Each row of a before or after table is a point. One or more steps were done to the points. Then noise was added and the rows were shuffled. The steps act on how far a point lies along the listed directions, d1 being the first. What was done? A step turns or swaps two directions, mirrors them in a line or flattens them onto one, adds a multiple of one to another, or multiplies one. Angles are multiples of 10 degrees, from the lower direction toward the higher: turns from -170 to 170, lines from 10 to 170 but not 90. Use the fewest steps. Two steps may share a direction if one is a turn and the other turns, adds or multiplies; they go together, in the order done. Otherwise the lowest direction goes first.

Directions:
(1): [ 34 -18 -60]
(2): [-15  64 -28]
(3): [-61 -26 -26]
Before (10 x 3):
[[  1 -16 -13]
 [ 33  15  11]
 [-52  19 -28]
 [-19 -44  72]
 [  9  42 -41]
 [-39  29 -35]
 [-24 -40 -57]
 [-32 -66  25]
 [-62  65  33]
 [-53  80  24]]
After (10 x 3):
[[ 10 -62  16]
 [ 69 -19 -14]
 [ 48  49  36]
 [-43 -41  81]
 [-47 -53  70]
 [ 23 -53  30]
 [-33   9 -22]
 [ 23   3 -10]
 [ -1  68  47]
 [-12 -47 -25]]
Steps: turn d2 and d3 by 140 degrees

Directions:
(1): [  0  41   0 -35   7  84]
(2): [  0 -12  87  37 -20  23]
(3): [ 25  74 -13  42 -43 -15]
(4): [-52   8  14 -51 -64 -20]
Before (9 x 6):
[[ 33 -19  47  95  18 -10]
 [ 52  31 -19  32  26  40]
 [ 56  19 -15  40  14  -4]
 [ 22 -16   5  38  38 -32]
 [  7 -43   0 -15  62  45]
 [  0  34  -4  24 -18  37]
 [  8  18  -8 -17  -5  47]
 [ -5   1  -6  12 -49 -30]
 [ 34 -11  -9  48  -4 -21]]
After (9 x 6):
[[ 50 -21 -18  38  51   9]
 [-13 -21  -5   6 -43 -39]
 [  7 -60   1  11  10 -17]
 [ 31  28 -17  24   0  23]
 [ 14   9  -7  54  -2   1]
 [ 37 -43  -4  23  41 -24]
 [-12 -46  18 -13  38 -10]
 [ -8 -78  63  37  30   1]
 [  5   0  -2 -26  38  76]]
Steps: turn d1 and d3 by 60 degrees; turn d3 and d4 by -40 degrees
